Rows are points. A path goes straight from each point to the next, and from the last back to the first. The post is the endless flat space through its rows: a point in 2 columns, a line in 3, a plane in 4, and so on, so that a path can go around it. Count how often the path circles the post. Going back the other way cancels.

Post:
[[ 6 12]]
Path:
[[-31  19]
 [  3  35]
 [ 20  20]
 [ 12  -3]
 [-10 -12]
 [-10  16]
 [  4  47]
 [ 23  19]
 [ 50  -2]
 [ 15 -14]
 [  0  -7]
 [-21  23]
 [-13  60]
 [ 34  39]
 [ 45  -6]
 [ 38 -17]
 [ 19 -13]
 [-40  -9]
 [-40  32]
 [ 11  36]
 [ 35  13]
 [ 12  -7]
 [ -8 -16]
 [-40 -12]]
Times around: 4

Post:
[[ 23  -5   9 -33]
 [  5   3  -5  14]
 [-30 -13   4  57]]
Path:
[[-11  -4 -20  21]
 [-26  -7  17 -22]
 [  7  23 -18   4]
 [-23 -11 -14 -15]
 [  4 -44  -8  -5]
 [ -5 -42  27  11]
 [ 39  18   3  -9]
 [ -8  20  16  14]
 [ 16  41  16 -27]
 [ 17  23   7  20]
 [ 15  48  -9  -1]
 [-38   8 -13   2]
 [ -8  -5 -17  11]
 [-13 -34 -20  60]
 [ 17  -8   3  38]
 [ 14  11   4  18]
 [ 10  -1  14  25]
 [ 43  43   3 -24]
 [-13 -24  27 -23]
 [-11  12 -36  37]
 [-13 -41  -4  23]
 [-16  -5 -20  32]
 [-26   4  -6  -4]
 [ 10  28 -46   0]
 [-17 -15 -25  44]
 [ 29 -31   1 -36]]
Times around: 2

Post, 5 rows:
[[ -8   7 -21  -9 -23   4]
 [ -5   0 -30 -20  -6 -23]
 [ -1  14  13 -28  -5  -2]
 [-11 -42  14 -21  11 -23]
 [ 11  -9  44 -29  38  41]]
Path, 16 rows:
[[-28 -51   1 -41  28 -60]
 [-29  14  29 -23   5  -4]
 [ -6  28 -39 -31 -36  12]
 [ 11 -18  -4  -4 -42  14]
 [ 17   7   4  -7   0   5]
 [-16   6  17 -23   5 -56]
 [ -3  34   3 -24   5  50]
 [-16 -18  15 -21 -28  18]
 [-12   3  20 -55  -2  -2]
 [  4  -2  -8 -24 -13  12]
 [  8 -16   8 -25  19 -30]
 [ -8 -23  -1 -12  41 -19]
 [-11 -22  27  -5  46 -14]
 [ -2  47  12  -3   8  13]
 [-36 -29  20 -33  22  10]
 [ -5 -42 -14 -43  17 -24]]
Times around: 2

Post (7 x 8):
[[ 16  -8  10 -16   2 -14  -8 -23]
 [-21   5   2  -5   9  -9  10   6]
 [ -4  25 -31  17  19  13   5  -2]
 [  9  -7   5 -10  -9   5   0 -17]
 [  3   4  12   7   1  -7 -13   8]
 [ -3   4  -4 -18   7  -1 -13 -21]
 [-18 -33  -3   5  -5  -8   1  10]]
Path, 23 rows:
[[  3  -6   0  11  32 -23  -8 -18]
 [-22 -11   6   9 -21   9  14   5]
 [  1  15 -20 -10   1  -7  -2 -24]
 [ 15   9  21 -13   0 -17  -9  13]
 [  1 -22  15  -5   2  -8  17  13]
 [  5   4  14   9  22  -7  -3  -4]
 [ 15  -7  15  29   7  14 -18  13]
 [ 30 -13  11 -16  15 -22  -6  -9]
 [-13   8 -30   4  13  -2   6   0]
 [ -4   4  -7   9   9 -38   4  -6]
 [ 10  17  -2   6  18 -15 -10 -29]
 [ -1 -32  13  -6   1  -4  23 -21]
 [ -8  21  11 -12  21 -18 -15 -11]
 [-60  18 -41  18  26  -8   1  16]
 [ -9  33  -7   6   6  -2 -22  13]
 [  2  -8 -12  -3   2   3  23  -4]
 [ 14  -8  13 -13   6   8  13 -12]
 [ -6 -13   5  -3   6  -9  18  -8]
 [  1  -3  -2   3 -21   6  15 -26]
 [-40  19  -2  -4  19 -25   6  13]
 [ 11  -5  16   0  -4  -5  -1 -15]
 [  3  -5  23  -8 -15  11  -1  -5]
 [ 11  -1  42 -16  -3   3 -16  -5]]
Times around: 1

Post:
[[-11  -3 -30  21  19 -13   0  -7  -3 -27  15]
 [  7  13  30  -8 -38   5   5 -11 -37 -21 -11]
 [  1  -8  43   5 -15 -13  18 -21 -32  -3 -20]
 [ 12  -2  23  20 -13   2  -8 -18   0  -8 -18]
 [-15  -7 -33  -3  37  -1 -25 -37  15 -22  -4]
 [ 16 -17  26 -10  10  19 -19  22  25  33  36]
 [ -3 -20  19   4 -41 -10   5 -23  -7  -5   6]
 [ -6  -6  24  -8  -2  -1 -18  15  25  23  14]
 [-10 -27  -4   6  11   1 -19  20   6   6  -2]
 [ -5 -14 -11  -3  12   9   8  25  23  31   7]]
Path, 27 rows:
[[-21 -35  36 -15  -5  14 -24   6  44  26  35]
 [-24 -11  -7  15 -28  -9  -3  -9  -3  11 -26]
 [ 25  28  13  22   1  10 -25  11  13  11   6]
 [  0 -15 -18  18 -24 -26 -32 -19  18 -27  20]
 [ -6 -60 -17  15  11 -16  16  36  20  -8  29]
 [-21 -12   5   0 -13   3   6   0 -24 -37  15]
 [-12 -30   2   5 -26  -3   1 -44  51  34  17]
 [ -3 -20  20  25  -7 -38 -20 -23  21  26  40]
 [ 23  13  46 -48  17  11 -25   9 -10   5 -30]
 [ 10  -1  11  17   1  11 -22  24  27 -11 -16]
 [-21   9  28 -16  -7 -13  10  -4 -12  -6  21]
 [-30 -16 -29   4   5   7   9   5 -18  18 -26]
 [ 27  24 -22   5   2  13 -30  -3 -21 -12  37]
 [ 13 -26  14 -13 -11  -3   8   2   5  33   0]
 [ -6 -25   0   6  16   0   7  23  19 -11  -6]
 [  4   5  52  -8   5  28  -3  14  19  16 -28]
 [ 11  21  -6  38   6  10 -10  -8   5 -13  34]
 [ 35  -5  43  10  -5  21 -23   6   3  38  21]
 [ 14 -24   8  17 -21 -22   6 -48  16  11   3]
 [-28 -48 -16  14  19 -22   7  -4  17   5 -40]
 [-15 -21  15  14   3 -18  24  14 -21  -8  15]
 [  5 -12  18  21  11  25  -7 -38   8   9 -12]
 [ -6 -38  26 -24   7  12   6 -16 -17  20  -9]
 [-42  20   9  22  -5 -18 -59  -9 -18 -20 -51]
 [-15  -6 -20  15  -2 -22  21   3  -3  17 -10]
 [  3  -7   1 -10  13 -16  -3 -13 -31 -39 -16]
 [ -3 -18  11  -6  12  -1 -14  23  33   7  15]]
Times around: 5

Post (11 x 12):
[[-19  18 -36 -11  18  13   3   6   2   6   3  -8]
 [ 14  -7   5   0  11  -1  -3 -14  -3 -16 -13 -16]
 [-23  -1 -21  29  25   4  19   4  -4  -4 -17 -15]
 [  0  14 -15  10 -25  -4 -28 -21  26   7  16  -2]
 [  8   6  10 -13 -12 -10  15   6  15 -30  15   0]
 [-10  -5  -6  12  30  22   4  -1  20 -23  13  25]
 [-14   7 -14   9 -25  14 -10 -12   0  -4  19 -26]
 [-13 -11 -15  13  12  13  -4  -1 -20   7   4 -13]
 [ 12   3   7  -9  21  15 -14  15 -13 -14 -10  -6]
 [ 20  36  19 -12  -6  -7  -9  -9  32   3  15  20]
 [  4   3 -16   4   0  13 -12 -14  -7  -9 -24   4]]
Path:
[[ 17   4 -26 -60  19  32   1  10 -14 -10   1   0]
 [ -9 -24  -4 -26   8   6   7   9   5 -26  29 -17]
 [-18  -2 -12  14  20  14  -1 -16  14 -30 -13  24]
 [ 34  27  22 -11 -23  17 -15 -31  22 -43 -10  16]
 [ 31  35   8 -21 -15 -14   8 -24   8  11 -19 -13]
 [ 16  26  13 -16 -26  12   5 -14  -6  19  -5  15]
 [ 17 -18  -1   1  22   9  -6   5  -2  11  -6 -11]
 [-26  -3 -21  46   4   8 -14  -5  16   5 -27   6]
 [-18  19  -5   1   9 -19  -6   4  23 -20  16 -13]
 [-13  24 -22   2   8   9   7   5 -27  15 -16   7]
 [-10  18 -23  23  18  13  -9   7  16   2  12   9]
 [ 13 -41 -12  10  19  17 -16   0  -3 -28  -8   0]
 [  1   8 -28 -26   2  11  -9 -10   7  -7 -14  -2]
 [-17  25   1   4   3  -5  12  -9   8   5  12  12]
 [-10 -13 -17  11  25 -20   8   4  19 -45  -8 -34]
 [ -3  18 -31  10   5   3 -12   0  26 -16  -9  -2]
 [  5  -7 -20  -4  -9 -12   1   0  14   1  -6 -42]
 [-12  -2 -14  23  -6   9  -7 -12  27 -12   0 -18]
 [-15   2  14   2   5  -1  14   2 -10  -3  -5 -18]
 [ 12  26  -8   9   3  15 -40  -6   4  -4 -26  18]
 [ -7  19 -24   5  -5   0  16   4  -6 -19   4 -21]]
Times around: 4

Post, 13 rows:
[[  5  25  -6  11  -7  -1   6  -3 -11 -10   4  21 -25  -2]
 [-11  -8  26 -10 -21 -21  19  20  11  13 -38   9   4   0]
 [  3  37  -9  -2  -2  24   4   2  -3  -3  -9   4  -7  -7]
 [ 16 -23  19   7 -11   2  25  -8  13  15 -22  -9   3  15]
 [ 16 -38  -7  12 -10  -3 -23 -16   1  15  -7   7  29   7]
 [  8 -33  -6  38 -11   9 -43 -17  11  -2 -11 -19   8   2]
 [-23  11 -30 -10  -2  -7   5  11  -4 -14  11   2 -11   1]
 [ 14  -1 -20   8   2  -4 -10   9 -15  -5  -1  -9 -10 -14]
 [  2  -1   4   8   0   2 -18  -2  14  21  10   1 -12   6]
 [-17 -30  32 -12   6 -10  13 -10   8  25 -25   7   5  -9]
 [-18  20   6  -3   3   3   1  14  14 -14  14  12   8 -21]
 [-22  21   6  -5  -1  -6   8   1 -16   1  10  -4   7   6]
 [-11  27   5  -4  19  -8  -4  13   6 -29   7  12  -5   3]]
Path:
[[-50 -12  10 -13  -8 -10  19  24  -8  10  -8 -17   0  -4]
 [ 36 -22  45  20  28  -2 -60  -1  18   9 -29 -10 -10 -11]
 [ 43 -11  15  30   5 -20 -14  -6  13  -7  -5 -11 -21  -7]
 [-29  -6 -25   8  -3 -22   0  -3  -2  27  28   1   1  16]
 [  6 -20  -2  16  21 -19 -25  12  -4 -20 -11  12 -24   1]
 [-18   9  -7   2 -13 -16 -23  20 -29   4 -24 -23 -55  -4]
 [ -9  -9 -16 -30   5  23  10 -29   8   2   6  11  34   6]
 [ -4 -20 -16  -1 -14  -2   0 -13  12  -8  -7  17  13 -14]
 [-53  26 -13 -25 -33   7  29   6 -20  -9  25 -11   0   0]
 [ -6 -16  47  -2 -11  28  17  11  26  50  -9 -16  31  15]
 [-32  14  -9  22 -24 -12 -28   5 -22 -19  -7  -7  10  22]
 [-26  -3   5  -1 -13  17   9   7   1  12  -5 -38 -13 -37]
 [ -2 -11   4  -9  11   9  28 -28  -7  -4 -25 -32   2  -1]
 [ -8  19  -8   7 -35 -19   3  17  22   4   7  -3   0   1]
 [ -5  13   7  -2   8 -13 -25  16  -1 -15  15 -27 -30 -18]
 [-19  -3  15  -6  -2  13  19  10  19  -1  11 -13  19   1]
 [ -7   0  15  -5  26   0  -2 -12 -11  27  20   8  -6  32]
 [  1  10  -3   3 -11  20 -16  20  21  -4  11 -35   6   4]
 [ -9   9   7  16   8  14 -26  -2  39 -10  22 -13   6  -8]
 [-26  11  14  36  14   7 -20 -14  22  -6   9 -36 -27  30]
 [ 16  -4  -2  -3  20   4  -3  11   3 -17 -28  34  -8 -26]
 [-22 -13  22  -4 -42  -4  -7  12  13  19 -36   0   2   4]
 [ -1   7  10  -9 -11 -24  -1   7   5  -3   9  11  13 -11]
 [  7 -16  19  -3 -14 -48  -5   4  -7   0  -5  21 -14  12]
 [ -9  26  18  -3   5  19  11  10  17 -12  25  -6   1  12]]
Times around: 2

Post:
[[ 35 -16   1  27   7   9  -9   6  14  -6 -18   0  11   8   1  -3  -7 -13]
 [-10  11  13 -10 -39  -6 -30   6  14  -5  -4  10 -28  -8 -14  -2  -2 -25]
 [ -7 -15  17   5  20  11   1   3 -13 -13  -1  18   9   3   7   1   1  -2]
 [ 16 -19  -2  15  18  14 -12  20   0  -2  -7 -11   3 -24  11  -1  21  11]
 [ -9  -5 -16  13  18  24 -11  -4  -9 -14 -38  -4  13   3   4  -1   6  16]
 [-26 -11 -11 -32  -8 -28  -5  -3  16  23   7  12   1   3 -17  12 -26 -15]
 [-29 -13   5 -23 -34 -33   3   0  43  10  16   4  -3 -10  -1  -9 -15 -19]
 [-12   3 -16 -22  26   4  17  16  -4 -14  22 -28   9  25  -3   5  -8  21]
 [ 21 -18  -7  31   3  -4 -31   3  18  -1 -11  -1   6  23  23   8  18  15]
 [-21 -13  -9 -26  -4   2   5 -18  40   8  15  11 -22   1   4   8  -9 -15]
 [  2  14   2 -41   4   5  10  15  -5   9  -4  -2   8  18   2   3  12  10]
 [  9 -19   5 -21  19  10   1 -11   1 -26   7 -15  24  -3   7  15   0  19]
 [ 22 -12   1  25 -16  18 -18  11 -13  -3  -3   3   7  -7  20  -7 -17  18]
 [-21 -16   8 -14 -35 -16   1   9  14   7  -3  -4 -16  -1   9  23  -9 -24]
 [ 13  14 -22   3  15   2 -10   2 -19 -13 -12  -1  20 -12  19  -1   2 -11]
 [ 27   4  -2  16  25  -4  14 -12  -7  -9  -8 -10   5   3  -2   9   6  22]
 [ 20 -14 -21  22  -8  10  -4  22   8 -20  -1  23   8   1 -12   8   1   7]]
Path, 29 rows:
[[-25   0 -25 -37  -9  12 -17  29 -15   1 -11  14  27 -27  -5   4  42 -19]
 [-25 -32  35 -16  -8  15  11  12   2  11  11  18  -8  25  -9 -10 -37  -5]
 [ 11 -31  21  -1 -31  -7  13  -3 -10 -10  26 -25  -2 -29  -4   7 -33 -21]
 [  0 -37  -3  23  25  13 -20 -21  -2 -24  36  -7  29 -36  11  13 -27 -16]
 [  2  12   2 -15   3 -16 -31 -19  31  -2   2  11  25  -1  40   8  26   7]
 [ -1   6  26  -2  35 -20  -3  -1 -16  16  -7  22  -7   5 -17   2  -6   9]
 [ 29 -19 -14  38  -9 -11  17  19  27 -23   0  -8 -15  34   0  25   8   1]
 [  9  -6 -18  -1 -12 -22 -32  20 -14   2   5  25  20   4  -2 -10  26  -6]
 [  7  11  14  27   8 -16 -14  22   5  27 -14 -17 -20 -14  14 -13  45  -3]
 [-38 -22 -32   5  27  34 -20  -2   2  -4   0  16  16   3   2   6 -17   1]
 [ 11 -33  10 -15  -5 -34  -1 -41  21  -7  -9 -29  24  -6   9  29  12  -5]
 [  7 -45  49   8  -8  28   7  -7  -4 -34  -5  19  -1  40  10  -5 -28   0]
 [  8 -13 -22 -16  14  20  13   0  19 -33   1  12  -4  -3 -30  12  -7  22]
 [ 39 -19  19  36   5   6   7   8  23 -38 -12   5   9 -43  27   5  19 -15]
 [  3 -17  30 -15  -2 -40  -4  26   4  32   4  -2  -6  -4  39   4  18 -37]
 [ 10 -14 -60 -23  19  20 -14  27 -18  15  -8 -16  28   3   1   1  24  46]
 [-33 -29 -14  11  -2  26 -44  12  -3 -17 -16 -40   5 -13  25   4  14  20]
 [ 34  24   6   2  18 -30  -3   2  32   5  -1   2 -13 -30 -19  -2  35 -43]
 [  1  10 -32 -16  10  21  11  15  -7 -38  28  -6  29  24 -20  21 -27  40]
 [  4  -8  -7  15 -11   9 -25  -6   4  -1  34 -43 -21  -7  53  24  31  21]
 [-21 -17  -2   1  -7  -6  17  41 -18  -7  33  -2  17  -7   0 -15 -17  13]
 [  0 -58  16   5   6  17 -47  24   3 -25 -15 -10  -5  11  15  18  27   9]
 [-21 -45  -6 -20   7  10   2   4  14  -3  18  11  -5 -35 -15   1 -25   1]
 [ 14 -21   2  -9  22  22  12 -12  16  -7  -7  -8  27  -4   5 -19   1  -1]
 [ 19  -1  -4  37  24  -2  -6 -32   5 -21  12  26   6 -20 -11  -4  19 -23]
 [ 10 -37   3   7   8   3   5 -12   8 -14  17 -16   3  -9  -9 -15 -12  12]
 [-12 -30 -30 -18  13   7  -7 -12  17  -8 -41  -7  32  27  12  11 -34  27]
 [ 13 -43   9  22  15   9   7 -13  45 -19  18  17  10 -37  17  -5 -32   2]
 [ 34  20 -16  -3 -17 -28 -17 -23  31  11  20   8   8  -2  -2  27  13   5]]
Times around: 0

Post (17 x 18):
[[-13   7  48  -9  -2  31   5  15  -9  15 -11  13 -19  12  26   5 -10 -23]
 [-14 -13  32  -9   2   3  21   6  17  28  -1   3  -7  -8  26   4   3  20]
 [-12 -20 -17  -8 -14 -14 -21  20  -7   2  15   2   3 -11   9  -3 -12 -32]
 [ 16 -29  13   4   1   9 -32  -8  -9   6  15  -9  -5  -9  -5  -8 -23  15]
 [  7 -22  -1   5  -8  11  -3   4  -8  -9  -4 -29 -35   6 -17  11 -19   2]
 [  1  18 -12  -6  13 -15  10  27  12  -5   2 -19  16   7   6  -6   9  -4]
 [  8  11  44 -44 -38  37  13   8  -8   7   3  21  -1  -2   4  33  23  -1]
 [ 22  10  -4  13 -10   2  16   7 -12  17  -2  -5 -26 -36 -11  18  -6   7]
 [ 19 -35  -9  16   9  -4 -17   9 -15 -22  27  21  13 -26  10  27   2  -6]
 [-12  -5 -25  22   2   6  -8  15  -3  -8   9 -25 -11  12   5 -16   0   8]
 [-14  36  40 -40  -5  19  23  -1   4  14   3  41 -28 -15   4  17  -2  13]
 [-13 -14 -14 -18 -17   2  -9   9 -24   4   5   5  14   3 -29  -9 -31  24]
 [ -2  -7   0  -1   7   4   8 -10   1   4  -8  -3 -19   9  11 -40 -13   1]
 [  1   0 -15   0 -15 -21  15 -20  10  10  21 -11  16 -12   0  10 -21  22]
 [-15  -3  14 -17  -1  -2   6  -5  -8  14  19   8  -4   5  -4 -12  15  -8]
 [  1 -14 -16   6 -13 -10  -8 -12  29  28  -3 -27   1  -8 -23  -1   7 -33]
 [-11 -11  26  17   2   3  -5   8  -2  -2  -3  -3 -15  -1  -3 -19  -1   7]]
Path (33 x 18):
[[ 45 -15  -7  -9   3 -11 -10 -16 -11  -3  19  -1  -7   1 -24  14 -21  16]
 [-34 -15  -5 -20 -14  -7   9  10  10  13  26  -8 -18   2 -24 -39  10  29]
 [-23 -24  22 -41 -23   5  22   2  12 -15  31  -3  27   9 -22  25  27   1]
 [  9  14 -13  10  -9   8  -2   6 -16  11  31   7  46 -16 -10  15  -1   0]
 [ 11 -33  -4   5 -11  22 -42  11  -1 -11  16   1   2 -12 -17 -23   1  26]
 [ 25 -14   0  11  11  -6   8  10 -33  37   0 -20  -1 -20 -21 -52   0 -13]
 [  3 -12  33 -10   4  26  -5   1 -20  14  -3 -14   0  -1 -15   7  -2   5]
 [ 22 -16 -15 -25 -14   9 -26 -23  12 -35   8  -1   0  -6 -20  -4  13 -18]
 [ -8 -35  28  39  20  11 -15  39 -11 -13 -18 -13 -25 -19  -1 -25 -11  -4]
 [-16 -12 -12 -14  -6  -8  21  20   6  -4  22  -6 -10   0 -12 -19  12  22]
 [  8  -7 -13 -13  11  -8  34   6   5  37  -2   1 -17 -12   9 -20  -5  14]
 [ -2 -27  21 -11 -30  22   1  10   5  16   2   5   8 -10  -2   2  34  -6]
 [  6  20 -19 -30  -3  -7  17  16 -22  -2  -9 -20  11   0 -17 -10 -60   8]
 [-46   3  11 -26 -37   3 -46   3 -28 -24  28  20  23  14   0 -12 -32 -11]
 [-12  -9   6   3   9   7 -19   9 -15 -12  14  15 -12  -1  51 -22  14   0]
 [-12   7  29  -7 -14  10  -9  20 -10  11  -8 -14  12   4   7  19 -11 -21]
 [ 28  29   3  11   7  10 -36  10   2 -36  10 -16   7  21   1  -4  31  10]
 [ 11  13  15 -31 -20  11  35  -7  -7   0   9  15   1   9   1  27   1  24]
 [-28  10  16  13 -21 -13  12  10  26   7   7 -30 -11  19   7 -27  -1 -24]
 [-29   1  -5 -23 -18  17  29  -1 -10   9   0  13  -2  11  12 -30  -5  -2]
 [ -3   6  -5   2 -13  14 -16  -2  -9  -7  37  -2   5 -21  -6  57  11  -7]
 [  3 -17  18 -25  -1  15  54  -2  -5   8 -19  -4 -16 -15 -11  -4   2   1]
 [ -3  -9   1  31  32 -16  13  19  -5  23   3 -13  15  -3  22 -41  -9  -3]
 [  1 -12  14  -3 -11  10   8   9  11  19  22   7 -35   1  -4  16  38 -19]
 [ 29 -33   2 -21  -3   2 -51   9 -11   5   3 -27 -31  10  -2 -34 -12 -31]
 [  0 -17  24  -6  -8  14 -35   8   2  31   1  -5  -4   5  -5   5 -14 -28]
 [-11 -20   0 -25  -2  23 -16  28  -1  12 -14   2 -27   7 -24 -23 -46 -20]
 [  8   0  34 -21  -2  19  19  -6 -19  -2   6  13  -6  -3  -6   7 -10 -21]
 [ -7  11  11 -46 -43  14  -7   9  17  13  23  -4  12   3 -16  40  -3 -27]
 [ 12  -1  38   0  -9 -17  52  -8  17  29   0 -15  13 -18  -9  -6  23   7]
 [ -6  -4  -7 -19 -22 -25  14 -14  -7 -22  40  12   7 -36 -10   3   3  40]
 [  2 -19  -6  19  15 -14  14  -8 -25  16  -3  -5 -22 -17  24 -26   7 -20]
 [ 20   5  16   5 -15  18  -4 -38  -6 -10  34  40  -5 -20  19  26  34  40]]
Times around: 2
